Each point is reached from the start by the listed moves, each made 0, 1 or 2 times, or once backwards (-1), plus a little noise. Say if it took an odd or an even number of moves. Then give how often each move was made.
(in the rows, 128 means zero)

Moves:
(1): [161 115 149 136 174]
(2): [160 169 156 118 106]
Start: [140 149 182 160 101]
Points:
[165 194 215 149  84] -> odd (0, 1)
[ 83 128 135 169  82] -> even (-1, -1)
[149  88 184 175 176] -> even (1, -1)
[113 104 158 167 117] -> odd (0, -1)

Moves:
(1): [165 140 107 127 118 121]
(2): [111 152 120 122 103 125]
(3): [136 139 157 106 117 107]
(4): [153 143 158 144 135 133]
Start: [140 120 136  90 115 118]
Points:
[127 132  49  86  85 121] -> even (1, 1, -1, -1)
[213 190 143  36  48  61] -> odd (2, 1, 2, 0)
[147  99 195 114 156 132] -> odd (-1, -1, 0, 1)
[169 140 140  31  76  65] -> even (1, 0, 2, -1)
[151 130 162  67 105  97] -> odd (0, 0, 1, 0)

Moves:
(1): [139 148 125 112 111 145]
(2): [130 135 129 144 131 129]
(3): [146 129 153 110 120 136]
(4): [154  94 118 127 138 153]
(5): [132 125 129 123 147 129]
(6): [120 130 143 124 126 154]
Start: [141 128 121 126 139 139]
Points:
[160 168 167 112 117 105] -> odd (0, 1, 2, -1, 0, -1)
[207 116 191  53 151 249] -> even (1, 0, 2, 1, 2, 2)
[114 215 115 140 109 170] -> odd (2, 2, -1, -1, 0, 1)
[176 141 171 112 107 154] -> even (0, 1, 2, 0, -1, 0)

Moves:
(1): [146 120 146 134 117 117 130 141 144 137 114 115]
(2): [135 172 125 131 134 125 127 148 122 150 143 126]
(3): [ 98 138 147 128 129 129 123 129 123 112 130 102]
(4): [124 130 123 156 133 122 121 124 142 117 136 122]
(5): [140 122 134 132 154 140 152 134 127 112 144 118]
(6): [143 131 125 125 119 158 109 112 134 131 141 121]
(7): [130 132 132 156 103 150 153 140 115 138 123 132]
(8): [115 122 120 113 128 144 102 166 150 126 124 113]
(9): [114 131 136 118 128 140 149 121 165 130 136 150]
Start: [145 114 151 124 136 101 129 145 122 127 141 122]
Points:
[145 170 164 155 165 132 118 151 129 108 195  72] -> odd (0, 1, 1, 1, 1, 1, 0, 0, 0)
[133 141 147 149 174  39  83 212 190 123 146  83] -> odd (1, 1, 0, 2, 0, -1, -1, 1, 0)
[146 163 216 163 191 111 230 135 191 103 202 116] -> odd (1, 1, 1, 1, 2, 0, 0, -1, 2)
[180  43 157 114  82  85  91 184 189 152  75 121] -> even (2, -1, -1, 0, -1, 0, 0, 1, 0)
[179 105 128 185 173 100 142 140 155 106 171 127] -> even (0, 0, -1, 2, 1, 0, 0, 0, 0)
[112 118 180  94 173 216  78 203 165  63 195   7] -> even (0, 0, 2, 0, 2, 2, 0, 2, 0)
[ 97 119 159  74 188 191  77 220  91  61 182  10] -> even (-1, 0, 2, -1, 2, 1, 0, 2, -1)

Moves:
(1): [121 114 118 150 138 112 110 121 126 146 126 129 140 114]
(2): [146 126 142 119 117 137 134 117 147 124 113 101 125 131]
(3): [133 141 172 131 133 130 144 145 156 109 148 123 128 144]
(4): [113 144 133 115 119 107 134 106 116 144 114 127 167 144]
(5): [140 140 117 135 141 128 131 148 120 120 135 128 118 124]
(6): [135 139 139 119 130 142 119 132 134 137 113 134 139 145]
(7): [127 120 146 127 135 123 146 127 109 124 126 120 123 119]
(8): [122 129 117 130 122 129 136 143 121 124 122 128 129 118]
(9): [132 122 117 146 143 141 139 119 143 142 119 134 114 125]
(10): [132 147 132 138 127 135 121 123 103 154 143 132 122 123]
(11): [143 123 123 122 128 134 130 114 141 117 131 117 145 106]
(12): [133 124 131 110 112 116 129 121 143 135 117 151 123 125]
Start: [121 116 123 126 121 121 118 129 134 138 138 131 131 115]
Points:
[137 102 142  89  73 111  95  69 191 197  32 104 238 100] -> even (2, 2, 0, 1, -1, 2, 0, 2, 0, 0, 1, 1)
[ 72 112 156  13  62  77 137 125  81 155  43 204 184 165] -> odd (-1, -1, -1, 1, -1, 2, 2, 1, -1, -1, -1, 2)
[153  89  50 218 173 198  59  73 118 249 114 125 145  23] -> odd (2, 0, -1, -1, -1, 2, 0, 1, 2, 2, 2, -1)
[167 144 154  78 110 120 165  56 187 204  35 155 195 134] -> even (0, 1, 0, 2, 1, 2, 1, 0, 2, 0, 1, 2)
[164 133 202  42  82 152 118  78 161 175 106 175 148 135] -> even (-1, 0, 0, 0, -1, 2, 1, -1, 0, 1, 1, 2)

Moves:
(1): [142 120 115 129 131 121 122 123 124 131 137 125 140 121 132 118 124 126
 133]
(2): [137 141 137 135 129 130 123 133 133 127 128 135 126 133 118 121 114 135
 137]
(3): [134 135 148 126 122 133 130 117 126 132 119 137 138 134 140 139 134 130
 138]
(4): [129 123 120 137 127 131 126 128 130 138 120 123 131 128 133 140 122 127
 127]
(5): [133 113 131 132 155 129 122 131 125 131 134 127 122 119 123 127 144 136
 108]
(6): [134 121 127 126 124 150 134 130 131 117 117 117 121 131 123 132 126 123
 121]
(7): [122 139 127 133 131 127 149 128 119 131 146 126 119 134 118 128 122 135
 130]
(8): [126 111 133 132 117 126 138 139 127 126 141 122 126 139 132 127 124 136
 127]
(9): [128 123 134 130 144 121 139 129 163 147 134 119 120 114 148 119 142 121
 132]
(10): [135 131 134 117 132 130 122 134 134 148 124 128 130 126 118 122 114 100
 123]
(11): [123 128 134 121 118 135 126 128 134 135 139 130 133 121 125 126 132 130
 130]
(12): [131 124 113 129 128 133 124 137 132 121 133 147 116 124 128 133 143 116
 130]
(13): [117 125 125 130 132 139 139 141 124 128 127 120 143 118 127 117 113 127
 145]
(14): [137 127 133 127 123 122 135 132 141 127 133 120 147 134 134 129 128 131
 104]
(15): [116 140 136 123 130 137 125 134 131 130 135 135 111 134 148 127 134 131
 123]
(16): [136 125 129 109 130 122 123 137 133 123 124 140 124 127 139 142 124 141
 119]
(17): [142 139 128 129 129 127 128 136 121 129 114 108 133 126 127 123 141 143
 123]
(18): [124 119 106 117 115 127 126 127 121 124 120 141 135 140 125 119 127 142
 124]
Start: [123 131 124 132 121 133 133 125 139 112 129 127 149 128 144 139 127 107
 130]
Points:
[101  71 113 114  97 173 159 161 141  67 195 201  93 159 178 173 168 155
 112] -> even (0, 0, 1, 0, 1, 1, 1, 2, 0, -1, 1, 2, 0, 0, 1, 1, -1, 1)
[151  88 171 120 162  84 108 114 216 156 174 173 160 143 204  81 161 161
  88] -> odd (1, 2, 1, -1, 2, -1, -1, 1, 2, 0, 0, -1, -1, 1, 1, 0, -1, 2)
[169 141 150 117 199 189  96 197 249 125  81 132  69 110 192 185 123  76
  47] -> odd (-1, 2, -1, 2, 1, 2, -1, -1, 1, 1, -1, 1, 0, 1, 2, 2, 0, -1)
[ 79  99  87 135  39 127 187 132 157 162 151  70 146 169 150 125 134 154
 107] -> even (-1, -1, -1, 2, -1, 0, 1, 2, 1, 0, 2, -1, -1, 0, 0, -1, 1, 2)
[167 138 159 197 232 150 167 149 171 155 130  29 125  70 151 101 152 173
 152] -> odd (1, 2, 0, 1, 2, 1, 1, 0, 2, -1, 0, -1, 1, -1, 0, 0, 2, -1)
[159 135 150 165 167 162 187 158 172 150 191  94 111 120 157 125 181  65
 102] -> even (1, 0, 1, 0, 1, 1, 2, 1, 1, 1, 0, 2, 0, 1, 1, -1, 1, -1)
[ 78 103 137 140 121 185 115 115 118 105 169 217 106 160 179 130 183 160
 149] -> even (0, 1, 2, 0, 2, 0, 0, 1, 0, -1, 1, 1, 0, -1, 2, -1, -1, 2)
[120  74 116  97  89 146 205 121 208 107 141 154 106 165 174 193 141 176
 105] -> odd (-1, 0, 1, 1, 0, 2, 2, 1, 2, -1, 1, 0, -1, 0, -1, 2, -1, 2)

Moves:
(1): [128 130 136 115 131 130 134 117 118 116 141 123 131 153 126 124 129 133
 133 125 119]
(2): [126 130 144 130 123 140 125 143 134 128 128 131 129 128 136 121 116 123
 135 138 127]
(3): [132 122 131 128 126 124 127 126 123 123 128 135 129 133 130 128 124 127
 133 142 136]
(4): [111 128 127 121 126 137 126 124 119 121 137 114 144 136 132 121 143 135
 112 132 141]
(5): [130 131 137 127 127 128 135 123 123 129 131 122 127 134 125 132 124 131
 113 129 117]
(6): [140 127 114 126 153 130 144 122 145 120 132 143 101 131 129 138 109 123
 125 123 107]
(7): [123 128 124 126 128 117 141 132 134 126 118 121 143 130 136 137 116 113
 130 130 130]
(8): [129 134 119 133 119 129 129 128 139 113 134 131 113 127 129 127 131 151
 123 117 137]
(9): [143 130 129 128 138 132 129 139 109 130 125 119 127 136 131 123 126 116
 119 119 132]
(10): [115 122 110 132 132 130 130 124 123 134 124 134 110 126 125 137 115 136
 138 124 128]
(11): [145 142 131 124 101 138 126 140 146 131 120 136 139 144 131 129 124 137
 108 129 125]
(12): [134 120 122 131 131 133 123 142 116 122 123 122 132 122 130 130 133 134
 135 143 118]
(13): [131 146 128 135 136 122 116 128 109 135 110 137 130 135 119 109 146 131
 113 112 133]
(14): [129 141 116 124 116 118 114 119 115 135 136 120 124 123 123 114 130 138
 111 122 135]
(15): [122 137 134 118 123 128 116 134 140 135 132 129 118 134 127 128 125 126
 134 138 138]
(16): [123 126 128 118 126 125 121 125 115 124 124 127 134 127 121 132 128 122
 128 133 134]
(17): [131 129 137 122 134 127 131 127 127 126 135 135 135 133 140 129 127 130
 131 126 124]
(18): [130 120 128 111 129 126 137 116 115 126 120 118 121 128 125 122 143 124
 141 124 121]
(19): [127 126 130 123 123 139 121 118 143 118 126 119 125 144 143 134 129 134
 123 122 126]
(20): [129 141 129 137 122 144 135 113 127 130 129 128 125 133 134 132 123 140
 129 124 131]
Start: [128 133 117 120 124 123 129 133 131 105 137 125 129 133 127 120 137 130
 125 122 136]
Points:
[143  83 144  23 114  90 158 182  48 100 107  77 209 139 149 148 124  53
 131 233 121] -> odd (-1, 0, 2, 1, 2, 0, 2, -1, 1, 0, 1, 2, -1, 0, 1, 2, 2, 2, -1, -1)
[114 134 153  27 129 122 118 101  46  51 154   7 172 236 168 103 158  96
  78 168 174] -> odd (1, 0, 2, 2, 2, 0, 2, 0, 2, -1, -1, 1, 0, 1, 2, 1, 0, 1, 2, 0)
[ 94 169  82 169 190 141 138  59   8 118 161 151 100 171 103  78 137 189
  73  99 146] -> odd (1, 0, 2, 2, 1, 1, -1, -1, 0, 2, -1, 0, 2, 1, -1, -1, 0, -1, -1, 2)
[162 187 157 111  86 147 100 232  64  89  91  78 159 188 140  46 186 162
  47 125 153] -> even (0, 2, 0, 1, 2, -1, 1, 2, 2, 0, 1, 2, 2, 0, 1, -1, 0, 1, 0, -1)
